Each point is reached from the start by the listed moves, each made once or not at all, plus a little noise. Say if it took an odd or an even number of moves. Then give how often each move was made.
In the rows, 128 means zero.

Moves:
(1): [123 102]
(2): [187 125]
Start: [128 143]
Points:
[186 138] -> odd (0, 1)
[183 115] -> even (1, 1)

Moves:
(1): [160 154 170  98 184  95]
(2): [142 175 121 155 136 156]
(3): [148  95 143 155  96 104]
(4): [104 118 114 143 163 122]
Start: [116  98 174 154 122 107]
Points:
[181 138 224 178 153  79] -> odd (1, 1, 1, 0)
[130 145 165 181 128 137] -> odd (0, 1, 0, 0)
[ 92  88 161 168 157 101] -> odd (0, 0, 0, 1)

Moves:
(1): [120 131 125 152 179 137]
(2): [125 153 143 144 113 136]
(3): [ 87 116 131  84 163 124]
(4): [172 145 157 117 149 135]
(5): [127 142 114 122 141  94]
(6): [111  88 172 140 125 117]
Start: [137 126 145 154 126 129]
Points:
[168 186 171 180 196 119] -> even (1, 1, 0, 1, 1, 0)
[114 109 202 131 244  96] -> odd (1, 0, 1, 1, 1, 1)
[ 76  98 205 139 142 122] -> odd (0, 1, 1, 0, 0, 1)
[117 124 189 177 120  91] -> odd (0, 1, 0, 0, 1, 1)

Moves:
(1): [126 130  93 135 122 116 110  96 145 148]
(2): [114  85 137 121 117 137 121 164 122 157]
(3): [110 117 114 126 105 138 122 141 134 101]
(4): [133 125 119 133 102 124 149 142 140 129]
(5): [151 145 113 105 108 138 119 135 145 115]
(6): [132 134 174 157  91 150 146 132 125 116]
(7): [116 159 135 126 128 121 146 123 148 162]
(8): [124 149 105 136 128 148 106 141 134 110]
(9): [124 131 110 114 108  99 116 151  92 144]
Start: [118 138 129 123 130 115 132 126 122  94]
Points:
[120 137  85 135  98  99 136 106 152 115] -> even (1, 0, 0, 1, 0, 0, 0, 0, 0)
[ 74 144  93 146   7 123 125 192 138 136] -> even (1, 1, 1, 1, 0, 1, 1, 1, 1)
[ 96 149  93 128 107 144 105 151 133  48] -> even (0, 0, 1, 0, 0, 0, 0, 1, 0)
[ 74 143 128 139  13 136 142 224 122 117] -> odd (0, 1, 1, 1, 0, 1, 1, 1, 1)
[125 191 104  82  90  88 128 151 124 132] -> odd (0, 0, 0, 0, 1, 0, 1, 0, 1)
[108 204  95 138  44 157 113 124 184  77] -> even (1, 0, 1, 0, 1, 1, 1, 1, 0)
[ 95 137  53  84  25  91 120 181 152 155] -> odd (1, 1, 1, 1, 1, 0, 1, 0, 1)

Moves:
(1): [123 129 176 139 119 152 149 119 114 136 122  97 143]
(2): [112 117 131 128 120 122  99 134 136 123 144 126 131]
(3): [137 104  87 161 109 124 125 117 114 105 136 144 148]
(4): [129  89 148 135 122  96 117 170  85  98 120 125 142]
(5): [126 109 116 129  97 147 131 161 128 115 151 105 150]
(6): [137 126 145 119 131 162 170 135 138 143 143 124 107]
(7): [120  95 153 144 100  94 147 155  90 158 139  68 150]
(8): [125 152 124 121 127 126 151 122 128 133 131 151  99]
(9): [131 130 141 130 121 145 144 152 138 121 120 149 145]
(10): [145 143 173 114 116 158 148 139 108 157 146 118 120]
(11): [159 119 117 106 108 113 135 124 144 112 140 152 113]
Start: [128 117 139 132 132 154 134 141 150 117 116 143 141]
Points:
[138  50 238 127  68 125 206 204  87 125 160  95 130] -> odd (1, 1, 0, 1, 0, 1, 1, 1, 0, 0, 1)
[162  35 215 147  12 205 217 201  98 141 214  53 179] -> even (1, 1, 1, 0, 1, 1, 1, 0, 0, 1, 1)
[164 116 180 133  65 184 173 128 125 112 166 162 127] -> even (1, 1, 1, 0, 0, 0, 0, 1, 0, 1, 1)
[101  97 162 140  99 111 148 168 120 146 145 103 136] -> odd (0, 1, 0, 0, 0, 0, 1, 1, 0, 0, 0)
[174  90 154 138  55 129 203 160  94 140 168 135 129] -> odd (0, 0, 1, 0, 0, 0, 1, 1, 0, 1, 1)
[163  71 139 160  46 197 178 174 147  65 143 150 201] -> odd (1, 0, 1, 0, 1, 0, 0, 0, 1, 0, 1)
[160  37 112 135  53 148 164 208 125  49 186 175 137] -> odd (0, 1, 1, 1, 1, 1, 0, 1, 0, 0, 1)

Moves:
(1): [138 122 118 136 147 124 104 144 121  98 111 152 111 143 131 145]
(2): [162 103  88 132 135 126 123 132 135 119 144 138 141 142 160 119]
(3): [131 129 123 142 128 106 112 126 135 148 139 106 130 154 144 110]
(4): [108 126 127  97 129 125  84 161 100 120 138 126 126 124 133 126]
(5): [128 117 130 129 124 139 120 181  88 125 127 104 152 123  87 144]
(6): [121 116 137 129 116 131 106 129 171 123 105 126 143 114 131 136]
(7): [100 129 148 132  73 137 102  88 100 122 143 126 124 117 177 149]
(8): [111 159 137 136 130 138 141 134 133 122 127 138 128 126 117 143]
(9): [146 129 162 133 161 141 104 130 135 139 129 133 123 162 134 139]
(10): [134 131 148 136 136 140 127 104 135 114 125 136 147 166 101 149]
(11): [129 110 123 138 159 117 122 136 153 128 153 121 125 101 119 118]
(12): [ 99 131 133 133 136 155 133  70  98 106 157 100 119 121 121 136]
(13): [138 162 132 134 117 132 130 115 131 141 132 145 102 122 133 109]
(14): [114 144 145 153 133 116 113 107 130 160 108 132 172 132 124 128]
Start: [100 160 131 153 124 142 119 111 140 130 124 132 134 103 132 127]
Points:
[ 75 170 135 166 108 117   7 114 113 118 174 142  85  98 199 117] -> even (1, 0, 1, 1, 0, 0, 1, 0, 0, 0, 1, 0, 1, 0)
[ 81 189 171 194 187 167  32  48 119 134 168 116 195 206 138 153] -> even (0, 1, 1, 1, 0, 0, 0, 1, 1, 1, 0, 1, 0, 1)
[ 39 177 128 193 112 143   7  47  68  99 167 127 162 137 211 161] -> even (1, 1, 1, 1, 0, 0, 1, 1, 0, 0, 0, 1, 0, 1)

Moves:
(1): [119 137 118 124 127 124 132 140 106 121 128 143 149 137 144 136 102 144
 130 145]
(2): [102 144 129 159 113 113 104 127 167 135 149 127 109  95 121 147 117 146
 139  86]
(3): [113 121 111 117 130 138 125  92 126 124  93 135 112 129 149 138 120 124
 117 142]
(4): [131 122 116 116 147 121 139 111 124 141 128 121 139 127 143  98 123 123
 117 124]
(5): [128 119 133 152 128 148 100 126 112 129 115 120 116 111 125 117 144 144
 110 140]
(6): [117 138 112 116  85 117 147 122 120 123 126 148 124 128 136 146 143 129
 152 135]
(7): [134 138 102 116 116 139 132 126 140 122 107 122 115 115 128 130 129 121
 172 123]
(8): [155 114 144 136 134 121 119 125 139 160 142 173 155 115  99 125 115 128
 151 114]
(9): [134 157 117 130 133 134 147 160 139 131 137 118 133 128 137 121 138 147
 110 118]
(10): [139  81 116 153 103  95 133 155 134 133 105 110 108 147 147 137 137 126
 137 147]
(11): [138 125 133 145 112 136 124 129 126 164 140 137 108 161 139 114 129 121
 138 120]
(12): [103  91 113 108 126  97 149 154 128 130 148 142 110  99 136 121 131 135
 120 107]
(13): [163 123 107 145 150 158 121 124 139  88 108 141 131 122 139 111 110 128
 137 128]
(14): [ 99 123 131 118 130 137 137 114 154 111 117 103 143 125 111 113 123 116
 128 146]
(15): [129 132 147  92 155 141 103 139 118 106 158 161 125 108 143 114 150 122
 107 130]
(16): [153 118 139 143 149 113 130 147 115 117 114 121 126 113 114 110 131  99
 134 125]
(17): [131 136 107 136 121 112 130 124 125 160 123 130 115 123 107 142 149 135
 114 135]
(18): [ 91 114 129 122 141 120 124 135 136 137 111 140 123 149 135 120 112 154
 133 120]
Start: [134 111 133 123 123 110 115 117 152 146 133 129 152 128 160 132 139 144
 122 146]
Points:
[132  23  82  86 146  60 153 170 140  64 113 166 154  83 219  67 140 114
 135 178] -> odd (1, 0, 0, 1, 0, 1, 0, 0, 0, 1, 0, 1, 1, 1, 1, 1, 0, 0)
[152  92 103  92 179 119 126 163 199 138 172 200 166  53 139  81 159 159
  94 127] -> odd (0, 0, 0, 0, 0, 0, 0, 1, 1, 0, 0, 1, 1, 1, 1, 0, 1, 0)
[ 40  22 103 144  70   7 143 172 210 137 105 124  98  89 165 131 136 154
 166 118] -> odd (0, 1, 0, 0, 0, 1, 0, 0, 0, 1, 0, 1, 0, 1, 0, 1, 0, 1)
[194 125  62 148  72 122 124 112 153 186 112 228 153 138 158 142 122 154
 224 150] -> odd (1, 0, 0, 0, 0, 1, 1, 1, 0, 0, 1, 0, 1, 0, 0, 0, 1, 0)
[104  60  92  83 159  82 112 131 222 109 132 219 142  12 156  58 115 137
 202  78] -> odd (0, 1, 0, 1, 0, 1, 1, 1, 0, 0, 0, 1, 1, 1, 1, 1, 0, 1)
[ 71  53  63 149  78 106 102 107 159 195  19 116  91 177 191 129 131 181
 150 214] -> odd (1, 0, 1, 0, 1, 0, 1, 0, 0, 1, 1, 0, 0, 1, 0, 0, 1, 1)
